Each row is a point. Any point is a mix of the corners, with weights that add up to 1. It lies inside the corners' shape when no weight is negative. Say inside or outside, and name the corners with a negative weight.
(in the rows, 128 means zero)

Corners:
(1): [215 203 123]
(2): [108 141 175]
(3): [89 138 62]
(4): [171 131 138]
Points:
[146 171 142] => outside (4)
[175 180 111] => inside
[150 140 133] => inside
[130 139 119] => inside
[165 135 135] => inside
[183 178 98] => outside (2)
[159 136 133] => inside
[103 144 74] => inside

Corners:
(1): [130 101 83 244 138 33]
(2): [107 95 60 145 130 143]
(3): [129 73 146 76 99 89]
(4): [191 79 113 125 182 86]
(5): [133 158 144 97 68 148]
(6): [120 144 78 55 168 131]
(7): [69 119 152 181 101 116]
Points:
[105 116 97 128 122 109] => outside (4)
[95 117 138 159 111 114] => inside
[132 107 83 117 145 114] => outside (7)
[146 122 104 66 118 140] => outside (1, 7)
[116 132 119 110 93 128] => outside (4)

Corners:
(1): [84 126 118 137 132 166 141 123 150 101 115]
(2): [216 134 125 169 134 115 147 89 132 116 144]
(3): [122 106 67 68 121 106 125 131 181 172 123]
(4): [124 187 128 110 133 73 173 144 96 155 157]
(5): [112 70 163 83 155 122 136 76 153 142 76]
(6): [131 131 106 103 111 155 120 131 164 223 167]
(7): [93 108 153 100 169 114 96 110 175 130 150]
(8): [76 76 172 122 107 125 149 99 157 83 152]
(9): [112 81 141 134 154 142 145 119 117 116 163]
(10): [169 159 85 102 86 135 103 119 97 129 146]
(11): [105 83 180 120 145 116 141 167 136 113 122]
(12): [249 155 133 137 141 175 158 101 131 93 174]
Points:
[126 127 134 107 130 130 145 123 139 105 131] => outside (2, 6, 9)
[147 122 132 113 137 120 135 117 139 135 151] => outside (1)
[95 128 125 122 113 119 129 150 143 130 147] => outside (5, 9, 12)
[141 107 128 93 108 125 148 130 115 149 151] => outside (1, 2, 7)
[151 124 119 113 120 126 130 98 135 128 158] => outside (1, 11)

Corners:
(1): [113 94 152 75 106 79 205 158 104 132 170 95 119 143]
(2): [118 161 99 135 158 140 149 137 107 119 72 138 206 128]
(3): [152 167 151 120 184 129 96 143 86 192 110 120 136 95]
(4): [123 182 160 139 211 116 134 176 149 148 152 121 148 154]
(5): [137 197 154 73 82 111 52 140 78 128 165 149 154 157]
(6): [141 125 58 171 134 35 117 158 137 145 121 104 181 151]
(7): [196 116 143 201 106 89 100 72 177 128 67 217 111 199]
(8): [148 82 147 64 71 123 114 141 144 49 45 165 196 92]
(9): [130 113 198 46 85 88 182 75 145 121 130 132 171 113]
(10): [122 90 134 43 111 146 140 119 135 63 184 177 117 112]
(11): [132 205 100 171 168 127 96 131 112 80 111 160 125 66]
(12): [76 136 137 124 146 165 127 120 140 143 118 86 86 115]
(13): [87 97 168 137 150 142 90 101 111 128 118 161 128 164]
(14): [104 134 151 53 53 141 118 184 111 134 125 169 161 76]
(15): [190 102 120 249 61 127 129 142 171 141 115 110 151 113]
Points:
[149 70 153 102 66 92 207 128 189 123 117 121 163 137] => outside (3, 5, 11, 13)
[137 136 140 110 124 112 126 143 129 116 119 150 163 125] => outside (12)
[125 150 140 127 147 116 127 138 125 123 126 137 145 125] => inside
[122 106 138 166 115 107 174 119 159 141 118 119 129 137] => outside (3, 5, 8, 10)
[151 128 133 130 95 110 117 131 118 124 89 151 172 116] => outside (4, 10, 12)
[127 135 136 100 118 128 117 128 122 111 134 149 141 129] => inside
[117 118 132 138 114 105 131 139 138 135 117 122 160 158] => outside (3, 10, 11)
[125 131 155 86 123 118 125 147 110 150 135 119 155 126] => outside (7, 11)
[132 119 143 98 114 117 129 135 128 122 130 144 146 130] => outside (11)

Corners:
(1): [138 155 107 88 137 127 95 94 119 155 123 125 126 119 133 132 114 145 102 96]
(2): [136 191 86 138 108 121 132 160 119 132 132 101 61 129 152 180 89 106 150 130]
(3): [138 96 135 76 85 158 132 137 129 127 112 109 111 62 146 132 67 154 101 172]
(4): [134 139 142 145 143 124 144 127 136 138 85 97 126 125 155 127 110 136 111 156]
(5): [120 95 138 124 126 106 151 110 107 133 134 143 140 132 136 114 173 94 122 107]
(6): [140 122 144 67 121 117 96 125 126 135 135 103 140 119 127 114 76 119 150 157]
(7): [157 115 117 76 115 139 101 135 119 118 119 102 126 94 75 101 95 148 145 76]
(8): [143 157 109 142 123 133 84 153 145 105 109 135 32 101 162 118 107 138 158 159]
(9): [119 100 132 129 128 155 128 116 107 87 145 122 127 108 44 135 138 137 130 150]
(10): [92 85 215 150 104 137 110 65 111 157 147 138 107 122 151 109 104 147 78 131]
(11): [140 99 172 152 117 114 93 171 99 112 93 234 115 104 154 104 71 137 112 159]
(12): [111 175 83 104 117 127 187 75 170 167 134 137 142 131 119 123 89 131 135 156]
(13): [90 114 103 152 147 89 107 133 120 138 136 100 146 89 149 100 146 137 141 144]
(14): [129 99 102 127 146 134 109 121 124 120 131 122 146 135 155 110 96 146 101 103]
(15): [123 119 112 97 60 93 120 105 121 103 119 125 136 138 139 149 160 144 151 119]
(16): [128 126 144 111 162 150 102 161 144 141 82 211 133 132 144 108 115 156 130 70]
(17): [145 153 96 83 148 124 100 143 207 152 110 186 90 167 126 121 230 144 49 7]
(18): [147 127 109 134 146 156 94 145 150 148 110 103 149 131 101 143 92 102 136 131]
(19): [147 132 89 119 131 118 126 136 121 168 148 121 134 154 104 119 196 127 136 131]
(20): [157 200 94 138 145 143 189 127 167 150 141 96 161 105 108 149 116 118 135 101]
(21): [123 143 112 146 89 137 113 155 104 69 106 114 129 136 151 105 158 108 140 108]
Points:
[136 147 125 131 134 140 113 143 137 125 113 129 110 110 142 134 93 135 115 125] => outside (5, 7, 12, 15, 19)
[123 105 137 134 138 132 114 122 130 136 121 146 131 115 126 122 145 146 102 121] => outside (2, 6, 7, 12, 21)
[133 120 130 122 114 132 117 134 116 122 121 119 123 105 134 124 103 134 132 137] => outside (12, 17)
[136 140 110 108 130 133 120 129 138 146 123 114 117 116 134 122 113 132 121 116] => outside (9, 11, 15)
[126 128 120 107 119 139 104 112 139 135 118 123 114 118 116 121 140 148 113 112] => outside (2, 5, 6, 11, 14, 20)

Corners:
(1): [131 115 128 147 129 144 140 116 126 137 155 133 87 137 154 158 142 145 130 126]
(2): [114 210 131 138 118 140 142 129 135 94 100 136 118 113 119 104 85 132 120 126]
(3): [109 249 193 84 121 145 146 146 131 120 138 73 106 128 137 129 114 158 124 181]
(4): [111 123 164 118 124 146 79 150 142 125 114 123 108 139 163 124 103 84 130 125]
(5): [202 134 164 157 72 149 144 126 105 107 126 108 120 118 72 118 127 150 174 142]
(6): [160 114 121 122 139 152 93 142 135 130 136 127 116 146 155 140 145 103 148 127]
(7): [118 116 123 91 123 119 142 155 143 147 120 132 130 131 134 111 98 148 166 134]
(8): [142 96 121 149 132 160 70 175 135 128 119 109 112 131 143 131 90 146 150 139]
(9): [117 113 123 145 81 65 122 121 136 136 149 141 136 111 140 134 111 157 130 162]
(10): [147 123 131 148 115 62 135 115 155 142 149 130 105 130 114 122 126 157 133 120]
(11): [150 107 101 148 121 93 142 111 135 144 102 126 116 113 151 158 141 139 140 131]
(12): [159 129 128 105 127 145 93 119 109 130 125 124 121 144 139 135 143 164 126 133]
(13): [108 148 122 147 85 127 155 120 113 111 126 115 119 160 100 183 133 151 112 117]
(14): [154 111 150 157 116 90 160 120 155 130 150 146 114 117 162 133 98 111 103 129]
(15): [126 127 125 124 125 156 120 166 140 64 82 124 131 111 93 118 136 129 127 144]
(16): [126 152 119 134 116 109 131 179 100 144 134 141 139 121 106 111 134 146 131 136]
(17): [139 101 125 161 77 110 162 112 147 146 135 130 139 150 153 118 130 124 115 135]
(18): [135 114 106 144 130 147 119 155 131 126 133 126 20 144 159 142 116 105 150 117]
(19): [136 123 107 133 135 135 127 121 130 145 132 125 134 122 37 138 98 157 144 137]
(20): [122 138 136 146 122 114 145 112 84 118 150 105 134 173 155 115 127 124 131 140]
(21): [122 142 106 103 96 148 108 129 90 87 143 83 131 125 136 102 117 142 136 115]
Points:
[136 121 130 138 110 110 134 132 131 139 137 123 115 130 133 135 117 136 140 136] => outside (2, 12, 15)
[129 136 125 128 110 130 125 135 122 118 129 112 118 130 128 126 121 137 139 133] => outside (12, 14)
[138 134 128 129 119 142 136 136 131 123 121 124 105 130 129 134 123 126 135 128] => outside (8, 9, 10, 20)
[127 154 138 121 118 133 123 140 123 121 129 111 114 132 127 130 120 142 137 141] => outside (14, 17)
[135 126 130 134 118 125 126 138 135 128 124 129 114 131 130 133 120 136 135 136] => outside (21)
